Each row is a point. Each copy is the shape, with its points in the same order, stretched, turned, moved and blurred by noise. Say if it was mirrored as well.

Shape:
[[-0.18 -2.66]
 [-1.06 -2.06]
 [-0.57  1.04]
 [ 1.11  0.87]
 [-1.43  1.01]
 [-0.51 -0.97]
 [ 0.39 -1.38]
 [-0.17  4.41]]
Copy 1, 8 rows:
[[-3.32  2.59]
 [-3.10  0.91]
 [ 0.42 -1.82]
 [ 1.89  0.10]
 [-0.28 -2.47]
 [-1.70  0.27]
 [-1.12  1.58]
 [ 4.41 -4.99]]
Copy 1 is: mirrored
Copy 2, 8 rows:
[[ 2.18 -0.34]
 [ 1.33  0.26]
 [-1.49  0.39]
 [-1.05 -1.61]
 [-1.38  0.74]
 [ 0.47  0.05]
 [ 0.92 -1.15]
 [-4.73 -0.05]]
Copy 2 is: mirrored

Shape:
[[ 0.17 -1.26 -0.41]
 [-2.04  2.68 -2.78]
 [-1.48  2.33 -1.08]
 [ 0.79  0.95  1.28]
 [-2.80 -0.62  1.98]
 [ 0.41  1.33  2.26]
 [-2.63  1.86 -2.78]
 [ 1.15 -0.71 -2.04]
 [-1.33  0.15  0.88]]
Copy 1 (9 x 3):
[[-0.38 -0.17  2.10]
 [ 5.15 -1.26 -0.46]
 [ 3.16 -0.91 -1.22]
 [-0.59  0.83 -1.55]
 [-1.44 -3.76 -0.12]
 [-1.18  0.54 -2.56]
 [ 4.61 -2.16  0.44]
 [ 1.34  1.47  2.57]
 [-0.27 -1.53 -0.22]]
Copy 1 is: only turned
Copy 2, 9 rows:
[[-0.34  0.18  0.50]
 [-2.34 -1.92 -1.73]
 [-0.66 -2.03 -0.78]
 [ 1.39 -1.21  0.06]
 [-0.67 -2.72  2.22]
 [ 1.84 -1.82  0.44]
 [-2.52 -1.51 -1.11]
 [-0.85  1.40 -0.61]
 [-0.12 -1.76  0.99]]
Copy 2 is: mirrored
Copy 3:
[[-0.62 -1.13  1.22]
 [ 1.26 -4.15 -4.93]
 [ 0.42 -2.23 -4.08]
 [-1.84  0.55 -1.16]
 [ 2.70  1.19 -0.07]
 [-1.65  1.65 -1.47]
 [ 2.06 -4.24 -4.26]
 [-1.80 -2.83  0.54]
 [ 0.95  0.07 -0.89]]
Copy 3 is: mirrored

Shape (11 x 6):
[[ 2.73 -3.84 -1.53 -0.67  1.05  1.67]
 [-2.27  0.37 -1.08  1.68  1.02 -1.24]
 [ 1.39 -0.43 -0.86  2.28  0.33  0.26]
 [-1.47 -0.91 -1.70  1.82  1.11 -0.40]
 [-2.30  0.91  1.06 -3.94  3.08  1.08]
 [ 0.10 -4.35 -0.86 -2.01 -1.21  1.60]
 [ 1.61 -0.59  2.50 -2.44  3.16 -1.97]
 [ 1.70 -0.34  1.67 -1.56  2.80  1.59]
 [-0.72  1.74 -1.13  3.50 -0.41 -1.02]
 [-0.43 -0.08 -1.88 -3.65  0.68  0.96]
 [ 0.07  1.00 -1.79  2.33  1.99 -0.77]]
Copy 1, 11 rows:
[[ 1.09  1.74 -0.33  1.26  3.28  2.61]
 [ 1.60 -3.01 -0.39  0.80  1.12 -0.37]
 [ 0.50  0.33  0.85  0.58  3.03 -0.60]
 [ 1.87 -2.63  0.38  1.21  2.71  0.38]
 [ 0.90 -0.22 -3.52  1.69 -5.84  1.42]
 [ 0.32 -1.74 -1.50 -0.96  1.23  5.03]
 [-1.63  2.70 -5.15  2.84 -3.24  0.45]
 [-0.80  2.40 -1.65  2.61 -2.49  0.92]
 [ 1.02 -1.74  1.32 -0.44  2.61 -2.41]
 [ 2.16  1.06 -2.73 -1.14 -1.57  0.85]
 [ 2.08  0.07  0.63  1.52  2.68 -2.33]]
Copy 1 is: only turned
Copy 2:
[[ 1.77 -2.64  0.37  1.84 -0.38 -3.02]
 [-1.10  3.07  0.98  2.56 -0.11  1.16]
 [-0.14 -0.03  0.30  2.00  1.79 -1.00]
 [-0.12  1.66  0.56  3.67  0.03  0.24]
 [ 0.12 -0.72  3.87 -0.48 -3.53  2.39]
 [ 1.56 -0.87 -2.23  1.87 -2.28 -1.40]
 [-2.14 -1.68  2.64 -1.62 -0.44 -2.30]
 [-0.27 -3.75  2.59 -0.19 -0.30 -0.56]
 [-1.60  3.07 -0.07  2.35  2.47  1.04]
 [ 2.52  0.84  2.23 -0.85 -1.87  0.47]
 [-0.34  1.49  2.20  2.06  1.60 -0.10]]
Copy 2 is: mirrored
Copy 3, 11 rows:
[[-0.75 -0.72 -1.90  3.96  2.67  0.76]
 [ 2.65  0.75  2.77 -1.58  0.95  1.34]
 [ 1.02  1.56 -0.24  0.45  1.27  1.45]
 [ 1.91  0.80  2.23 -0.05  1.45  1.98]
 [ 1.62 -3.07  0.73  1.02 -1.15 -1.31]
 [-2.92 -1.09 -1.33  3.34  2.41 -1.15]
 [ 1.67 -2.69 -1.86 -0.25  0.53  0.54]
 [ 0.81 -1.81 -1.54  2.30 -0.55  0.92]
 [ 2.47  2.86  1.53 -2.39  0.81  0.97]
 [ 0.44 -0.90 -0.59  1.18  1.54 -3.81]
 [ 3.80  1.53  1.81 -0.92  1.12  2.01]]
Copy 3 is: mirrored
Copy 4, 11 rows:
[[-0.51  1.06  0.38 -1.86  4.16  3.32]
 [-0.17  2.44 -0.56  1.29  0.78 -1.29]
 [-1.04  0.49 -0.43 -0.57  2.46 -1.89]
 [-0.40  2.63 -0.63  0.73  2.16 -0.56]
 [ 1.38  2.09  3.50 -0.57 -1.15  2.95]
 [-0.84 -0.05 -0.94 -0.85  1.90  6.32]
 [ 3.31 -0.69  1.39 -2.58 -0.13  1.43]
 [ 0.52  0.23  2.41 -2.90  0.81  1.02]
 [-1.17  0.98 -0.97  1.53  0.87 -4.58]
 [ 0.40  1.46  2.52  1.45  1.22  3.08]
 [-0.10  2.63  0.38  0.79  2.64 -3.41]]
Copy 4 is: only turned

Shape, 15 rows:
[[ 3.64  2.02 -0.84  2.50 -1.14 -0.67  2.20  1.94 -1.22]
 [-1.55 -0.53 -1.86  1.46  1.14  0.14 -0.54  0.19  0.96]
 [-0.30  0.46  2.13  0.28  1.23  0.30  0.92  1.11 -1.75]
 [ 0.14 -1.39 -2.96 -0.30  1.34  0.52 -2.23  1.19 -0.57]
 [ 2.25  4.92  0.73  2.18  3.68 -0.79 -0.68 -1.80 -2.25]
 [ 0.29 -0.07 -0.71  1.29  1.46 -2.16 -1.42  0.55 -1.62]
 [ 0.23 -1.80  0.34 -0.20 -0.77  2.30 -0.94 -0.42  0.80]
 [-1.31  1.37  0.68  2.94 -2.75 -1.35  0.74 -0.24  2.45]
 [ 0.11 -0.80 -3.05  2.41 -1.49  0.96 -4.36 -2.04 -2.37]
 [ 0.66  2.16  0.44 -3.12  0.21  1.60 -1.98 -2.37  0.30]
 [ 0.78  0.64 -2.90 -0.85  2.13  0.85  1.22 -1.24  0.00]
 [-0.78  2.91  0.37 -1.39 -2.05 -1.08  2.12  4.44  1.52]
 [ 0.79 -0.41 -1.57 -1.30 -3.02 -0.20  1.67  0.16  0.71]
 [-0.89  1.73  0.74  0.75  1.43 -3.65 -1.85 -0.20  4.06]
 [-0.82 -0.03 -0.66  0.50  0.08  0.34  0.17  2.11 -3.36]]
Copy 1 (15 x 9):
[[ 1.40  3.50  2.47  2.20 -3.03 -0.72 -2.54  2.00 -0.27]
 [ 0.18  0.57 -0.44 -2.18  1.01  1.70  1.35  1.08  1.83]
 [ 1.08  0.54 -0.71  1.62  0.38 -0.97 -2.76 -1.01  1.96]
 [-1.34  0.11 -0.89 -1.92  2.71 -1.03  2.60  1.68  1.67]
 [ 3.12  0.42  1.63  5.11 -0.02  0.42 -0.05 -1.17  1.70]
 [ 0.87  2.64  1.04  0.84  2.93  0.40  0.62 -0.66 -1.42]
 [-1.78 -1.06 -0.11 -0.62 -0.85  0.63  0.71  0.09  1.78]
 [ 0.81  2.12  3.01 -1.62 -3.09  4.57 -2.08  0.49 -1.43]
 [-2.67  0.98  3.08  0.47  2.58  3.09  2.06  2.51 -0.53]
 [-0.47 -4.81 -1.00  1.04  1.04 -0.65  1.54  0.15  0.26]
 [ 1.01 -0.83 -3.10 -0.25  1.08 -0.24  2.32  1.14  1.82]
 [ 2.40 -0.28  0.75 -3.27 -1.27 -1.51 -4.22  1.58 -0.54]
 [ 0.18  0.28 -0.72 -2.09 -0.54 -0.07 -0.48  1.86 -2.70]
 [ 1.61  0.84  2.25 -3.57 -0.03  0.92  2.31 -2.68 -2.36]
 [-0.34  0.80 -0.51  1.47  1.94 -0.33 -2.53  1.25  1.58]]
Copy 1 is: mirrored
Copy 2 (15 x 9):
[[ 0.67  0.51  0.92 -2.92  3.02  3.95  0.63 -2.04 -1.92]
 [ 0.81 -1.12  2.84 -1.12 -1.41  1.38 -0.93  1.45  0.93]
 [ 0.13  0.40 -1.34  1.09  0.59 -1.36  1.71  0.66 -1.54]
 [ 1.10  0.49  1.50  0.09 -4.23  1.73 -3.14 -0.69  1.77]
 [ 0.50  5.67 -0.88 -2.95  2.56  2.82  1.49  1.33  0.58]
 [ 1.56  1.73 -0.18 -2.15 -2.45  1.71  1.27 -0.31  0.35]
 [-1.70 -1.76  0.25  0.80 -1.29  0.50 -2.76  0.84 -0.17]
 [ 0.08 -4.01  0.98 -2.60  1.74  2.06  3.87  2.26 -0.22]
 [-2.85  1.56  0.31 -2.37 -6.98  7.14 -2.44  0.17  1.96]
 [-0.03  0.90 -1.64  1.53 -0.14  2.00 -2.06  0.66  4.57]
 [ 0.16  2.37  3.95  0.47 -0.41  1.08 -2.51  0.17  3.01]
 [ 3.63 -5.10 -0.71  2.81  3.81  0.33  2.68 -1.40  1.16]
 [-0.63 -2.30  1.18  0.52 -0.21  1.38  0.23 -1.33  2.38]
 [ 3.98 -2.66  0.21 -3.85  1.28  0.70  2.52  1.77  2.92]
 [ 0.78  1.22 -0.37  1.63 -2.29  1.29  1.25 -0.70 -0.02]]
Copy 2 is: only turned
